Every row gives one point. The points of each table are mixes of a few directions, plus a little noise. How many directions does each table use, and how many do they share? Where both have some left over, give the other angles between the two spaces (their principal angles), to ten degrees, smallest first.
In the rows, 128 means zero.

First (5 x 2)
[[204 163]
 [ 82 106]
 [ 99 114]
 [148 138]
 [108 119]]
Second (7 x 2)
[[ 66 171]
 [146 115]
 [146 116]
 [130 127]
 [162 105]
 [174  96]
 [ 72 167]]
Directions: first 1, second 1, shared 0; angles 60

First (5 x 3)
[[ 96 122 172]
 [ 96 115 181]
 [183 116  75]
 [139 115 129]
 [124 173  83]]
Second (7 x 3)
[[155 116 109]
 [159 143  74]
 [135 103 146]
 [ 91 146 153]
 [176  78 126]
 [112 111 166]
 [ 68 199 123]]
Directions: first 2, second 2, shared 2

First (5 x 4)
[[153 102 116 121]
 [142 116 107 151]
 [147 100 147  71]
 [130 122 144  95]
 [ 68 199 126 202]]
Second (7 x 4)
[[165  94 116 149]
 [ 74 160 105  13]
 [124 140 109 183]
 [ 96 155 145  99]
 [144 112 148 120]
 [141 121 131 158]
 [151 114 141 173]]
Directions: first 2, second 3, shared 2

First (6 x 6)
[[131 116 149 134 138 144]
 [149 122  54 134 121 149]
 [110  95 148 132 154 148]
 [143 176 142 120  96  90]
 [112 120 148 125 137 124]
 [123 140 127 122 120 111]]
Second (7 x 6)
[[123 126 155 128 132 126]
 [128 128 128 128 128 128]
 [120 126 169 128 135 125]
 [150 134   7 128 108 136]
 [121 126 166 128 134 126]
 [127 128 132 128 129 128]
 [126 127 139 128 130 127]]
Directions: first 3, second 1, shared 1

First (8 x 8)
[[117 151 167 161 149  65 125 138]
 [150 142 127 125 119  53 124 115]
 [132 114 103 100 107 194 138 118]
 [ 90 172 149 151 109 116 158 138]
 [139 165 110 121  89  43 144 113]
 [177  95 156 110 156 119 101 106]
 [103  84  67 143 160 187  97 169]
 [116 103 145 114 135 247 136 127]]
Second (7 x 8)
[[127 127 123 131 130 124 126 131]
 [154 141 217  81  96 211 172  71]
 [119 123  96 145 140  99 112 149]
 [122 125 107 140 136 108 117 141]
 [ 99 114  33 178 162  39  81 189]
 [143 136 178 102 110 175 153  96]
 [132 130 142 121 123 141 135 119]]
Directions: first 4, second 1, shared 1

First (9 x 8)
[[ 41 143 135 145 154 100 138 134]
 [239  85 130 137  99 165  77 138]
 [127 134 104 101  96 143 136 128]
 [198 130 138  91 128 138 159 140]
 [ 84 156 157 191 143  95 107 129]
 [140  91 153 127 161 128 121 172]
 [ 54 132  89 155 147 117 116  30]
 [162 120 107 111  85 155 114 134]
 [107 161 139  95 139 111 183 148]]
Second (7 x 8)
[[137 201 145 189  98  99 108  53]
 [137  86  94  85 159 155 179 193]
 [ 84  79 124 140 166 128 104 134]
 [ 86 109 122 169 164 118 106 106]
 [183 159 159  69  59 135 128 145]
 [122 144 144 148 116 116 103  99]
 [148 117 109  95 134 145 167 167]]
Directions: first 5, second 3, shared 2; angles 60

First (7 x 9)
[[126 177 167 137 110 133 118 111 108]
 [126 200 184 140 101 135 114 104  99]
 [129 101 107 123 138 125 133 137 139]
 [127 155 149 133 118 131 123 119 117]
 [129  98 104 123 139 125 134 138 140]
 [132   7  33 107 173 117 151 169 176]
 [127 157 151 133 117 131 122 118 116]]
Second (10 x 9)
[[137 123 123 126 126 125 127 127 141]
 [ 74 155 143 130 130 141 135 142  61]
 [ 92 157  84  96  90 121 130 163 131]
 [105 145 111 114 112 127 130 145 120]
 [145 122 112 120 119 121 126 129 159]
 [193  71 227 198 211 147 125  55 106]
 [111 145  91 103  98 120 128 152 144]
 [173  98 149 147 152 127 124 100 154]
 [ 97 141 147 136 137 139 132 131  80]
 [152 122  91 109 106 114 124 136 184]]
Directions: first 1, second 2, shared 0; angles 60

First (10 x 11)
[[147 133  76 100  92 150 137 150  79  80 118]
 [149 181 107 154  73 160 147 126 182 122 141]
 [ 98 201  89 150 131  93 115 176 152  98  80]
 [125  85 116 127  46 137 134 119 109 163 184]
 [194 113 146  94 119 189 163 100 105 113 164]
 [ 84 114 197 130 162  65 100 137 119 188 169]
 [ 90 102 120 154 150 153  63  84 162 111 100]
 [145 111 162 135 150 180 107  71 162 126 144]
 [133 120 151 115 198  74 166 156 107 145  92]
 [115 118 114 122 158  80 148 161 103 132  88]]
Second (11 x 11)
[[146  35 113 170 189 153  93 141 103 173 101]
 [222  99 141 129  95 116 153 135 111 177 141]
 [ 95 137 118 138  95 108 144  88 166 126 165]
 [146 116 104 144 115 196 114 154 142 111 146]
 [140 137 191 109 143 113  93 141 122 156  87]
 [109 202 165  89  67 202 116 133  90 122 160]
 [140  71 105 152 179  94 130 129 125 142 102]
 [ 82 142  77 135 127 174 135 127 121  85 154]
 [137 161 136 101 170  31 154 144 152  87  73]
 [ 54 169 105 110 131 135 147 103  75 104 145]
 [137 141 155 131  97  86 129 113 200 128 135]]
Directions: first 6, second 6, shared 2; angles 30, 50, 50, 70

First (9 x 12)
[[ 98  57 167 194 209 174 130  81 165 131 176 102]
 [128 127 129 129 131 129 128 127 129 128 129 128]
 [144 166 107  92  84 103 127 154 108 127 102 142]
 [123 116 135 139 141 135 128 121 134 128 136 125]
 [ 94  48 172 202 219 180 130  75 170 131 182  99]
 [122 114 135 141 144 137 128 118 136 128 138 123]
 [142 161 110  97  89 106 128 151 109 127 105 141]
 [168 221  76  42  23  68 125 190  78 125  65 162]
 [134 141 121 116 114 119 127 137 121 128 119 133]]
Second (8 x 12)
[[154  67 195 142 173 137 109 116 163 107 118 149]
 [ 64 110  67 171 105  97 132 101  70 142  67 110]
 [153 140  98  96 122  88  69  71 190 165  81  96]
 [ 90 135 181 145 138 124 112 129 160  90 119 160]
 [192 153 119  81  97  84 175 161  71 120 158 143]
 [124 139  85 138 137 159 165 127 105 158 193  90]
 [ 83 168 103 135 101 196 130 182 116 131 130 135]
 [166 111 176 117 153 138 131 136 151 113 158 144]]
Directions: first 1, second 6, shared 1

First (8 x 14)
[[161  77 119 126 111 147 146 156 129  80 113 135 134 194]
 [169 125 129  89 156  98 145 128 178  97 120 146  90 170]
 [146 123 140 118 137 137 127 139 159 113 120 128 125 137]
 [ 86 128  96 165 135  91 135 106  70 178 158 127 113  78]
 [ 89 179 129 123  87 144 111 100  84 149 126 126 160 120]
 [124 140 155 133 136 154 107 137 155 138 126 113 144  90]
 [133 133 129 117 124 127 129 125 133 120 124 132 126 143]
 [114 119 127 153 137 129 124 131 118 149 139 119 129  91]]
Second (10 x 14)
[[166 177 152  94 113 130 109 136 119 123 123 119 164 140]
 [109 102 116 141 139 117 141 123 134 129 127 143 118 125]
 [133 135 131 131 121 144 121 131 124 131 131 110 120 125]
 [107 101 115 148 135 129 138 123 132 132 131 131 106 121]
 [105  97 114 160 130 150 133 125 130 136 137 110  87 113]
 [106 100 116 140 142 111 144 121 135 128 126 150 121 126]
 [106 100 115 136 144 103 145 121 136 127 125 157 127 128]
 [106  99 114 143 140 117 142 122 134 130 128 144 115 124]
 [221 249 184  62  80 169  71 153 102 121 125  67 186 147]
 [122 120 124 124 137 108 137 125 133 126 124 151 138 132]]
Directions: first 4, second 2, shared 0; angles 40, 60

First (8 x 14)
[[ 81 134 109 165 121 137 101  95 104 122 127 125 146 143]
 [132 130 123 123 129 122 135 125 133 134 125 132 124 126]
 [156 139 108  98 135  94 168 122 158 157 111 148 103 116]
 [ 48 149  73 186 118 124  99  52  97 134 114 136 151 151]
 [164 139 109  90 136  90 176 126 164 160 110 150  99 113]
 [162 116 157 105 132 135 136 166 138 121 137 121 121 119]
 [116 109 168 150 123 171  86 157 100  90 152 100 152 137]
 [165 108 175 107 131 150 124 182 131 107 147 111 127 120]]
Second (8 x 14)
[[102 127 127 150 123 143 105 118 110 118 135 121 143 137]
 [ 98 137 106 151 124 124 118  98 117 130 119 132 136 137]
 [ 89 140  98 154 123 123 116  88 115 136 121 134 137 139]
 [ 90 126 127 149 119 155  91 116 104 127 157 120 145 142]
 [155 131 124  87 132 117 151 139 153 162 145 142 106 118]
 [249 112 178  61 150  92 204 208 184 112  86 129  90  88]
 [126 134 116 138 130 112 139 114 130 123 103 132 128 127]
 [116 118 149 136 123 159  98 143 111 116 157 114 141 135]]
Directions: first 2, second 3, shared 2

First (11 x 18)
[[146 132 108 149 151 140 177 131 149 152 167 133 136 137 118 148 103 144]
 [154 139 114 144 128 130 157 122 147 155 178 129 130 153 121 152  98 140]
 [167 149 118 145 104 121 145 113 151 165 201 125 124 175 124 161  85 137]
 [120 139 178  86  34  86   7 105  91  99  95 110  99 153 154 106 151  89]
 [135 126 110 144 156 142 171 135 142 141 146 134 137 124 119 139 116 141]
 [149 135 114 144 134 133 160 125 146 152 171 130 132 147 121 148 103 140]
 [ 92 110 138 111 146 132 107 140 106  93  59 129 132  85 133  97 168 118]
 [ 93 103 115 130 194 153 166 152 123 105  72 138 147  68 121 106 160 136]
 [ 99 116 143 109 127 125  96 134 106  98  74 126 127 100 135 101 161 115]
 [129 134 146 113  89 112  82 118 115 121 123 121 115 142 138 123 132 115]
 [126 125 123 131 143 134 142 132 130 128 125 131 132 119 126 127 129 132]]
Second (9 x 18)
[[110 150 107 112 173 180 178 194 131 142  94 154 103 120 134 138 149 152]
 [125 135 167 113 125 158 102 175 137 139 128 145  91 130 149 133 127 114]
 [113 105 141 147  92  97 126 114 132 132 164 123 112 108 120 123 150 130]
 [106 117  46 157 113  61 133 108 124 128 167 131 126  69 132 139 163 154]
 [146 156  90 103 110 135  84  77 121  89 113  88 165 183 131 149  85  95]
 [166 120 198 134 121 107 147  90 107 144 105 128 156 166 101  85 117 138]
 [108  87 148 156 131 129 152 101 148 110 160 106 146 105 100 124 131 118]
 [130 131 126 119 175 171 118 165 145 122 115 140 132 115 148 139 105 110]
 [147 153 129 113 109 116 112 128 109 141 109 136 121 157 138 121 128 136]]
Directions: first 2, second 6, shared 1; angles 80

First (8 x 20)
[[222  89 138 166  48  53 148 143  65 113 134 158  50  28 115 138 211 103
  164  77]
 [141 125 128 128 103 108 141 129  90 129 122 129  83  94 101 145 142 113
  126 104]
 [179  94 129 173 134 102 134 120 113 136 148 140 137 100 192  84 146 129
  176 138]
 [ 82 143 121 115 177 167 119 116 158 141 128 112 173 179 149 113  82 142
  117 159]
 [ 94 127 112 139 199 151 146  88  86 176 134 100 131 140 174  89  60 122
  140 153]
 [ 60 161 125  94 177 187 102 129 205 124 123 113 204 214 132 127  79 155
   96 168]
 [117 144 132 102  94 125 127 143 127 112 113 129  99 121  69 169 144 120
  100 103]
 [129 141 138 107  92 131 107 157 182  92 121 143 147 147  92 159 160 140
  107 122]]
Second (9 x 20)
[[100 149 111 138 104 137 121 126 138  90 118  98 156 137 107 121 113 118
  143 186]
 [ 95 149 119 118 128 144 126 123 128 119 118 108 134 142 105 134 106 122
  118 150]
 [ 92 136 105 150 159 144 143  94  87 139 128  87 138 130 150  92  71 113
  151 185]
 [ 67 145 128  84 203 171 136 107 115 184 122 118 116 171 125 143  65 136
   79  98]
 [121 139 127 124 105 128 124 137 140 106 121 124 131 129 101 141 137 124
  123 135]
 [236  73 163 155 113  89 106 163 194 126 162 204 158 116 203 111 219 165
  153  77]
 [224  86 152 148  72  67 130 158 124 118 142 180  87  68 134 143 221 132
  147  62]
 [179 108 134 153  79  84 140 136  91 116 131 141  84  72 118 133 173 112
  150 105]
 [ 36 167 113  87 189 186 128 105 133 154 114  92 149 188 110 137  48 132
   85 151]]
Directions: first 3, second 4, shared 3

First (9 x 24)
[[141 125 132 148 124 123 117 147 155 138 145 137 114 111 133 145  92 154
  141  98 109 164 166 115]
 [133 128 131 138 127 125 122 137 141 131 137 132 121 120 129 136 112 141
  133 113 120 144 146 122]
 [ 91 136 111  69 139 146 163  73  46 100  77  96 168 179 110  75 234  47
   89 223 184  21  15 164]
 [163 119 142 184 117 112  95 181 206 156 177 157  90  78 145 178  28 204
  167  37  75 229 237  95]
 [108 133 118  95 134 137 147  96  81 110  97 109 152 158 117  98 189  83
  106 182 160  65  63 149]
 [108 132 121  96 134 138 148  98  83 113 101 111 150 156 118 100 185  85
  107 180 158  70  67 149]
 [145 124 136 155 122 119 112 154 166 141 151 144 110 104 136 153  77 164
  148  82 102 178 180 111]
 [132 126 128 135 127 127 124 133 136 131 134 132 125 124 130 134 117 136
  133 118 123 139 140 124]
 [131 128 131 136 126 125 124 134 136 131 132 132 123 123 129 133 117 137
  131 118 122 138 140 123]]
Second (9 x 24)
[[120  60 119 120 118 139 119 109 118  95 112 128 147 152 128 126 138 106
  115 124 130 138 122 123]
 [166 193 137  88 139 150 115 137 123  74 129 115 104 132  93  97 171 140
  127 154 144 119  95 145]
 [101 174 118 105 146 184  91  84 104 100 119 100 151 139  97 124 184 191
  111 135 145  82 152 121]
 [ 96  85  72 180 196  87 216 112 157 188 130 150 130  73 149 191  55 131
  231 116 155 142 188 170]
 [136  83 196 125 120 127  76 110 131  61 103 146  88 154  98 100 159 129
  154 154 109 203 102 128]
 [178 187 104  88 160 113 122 176 105 186 130 130  74 146 116  95 108 101
  120 153 189  91  79 158]
 [104 113 191 210  70  69 158 156 183 173 157 152 138  77 184 165  70 123
  140  91  31 198 162  89]
 [118 126  99 103 127 150 101 122  96 158 122 114 145 160 130 119 136 123
   79 126 156  78 124 116]
 [130 134 119 129  82 132 152 146 135 116 149 112 174 119 156 136 132 107
   77 102  92 104 128 101]]
Directions: first 1, second 6, shared 0; angles 40
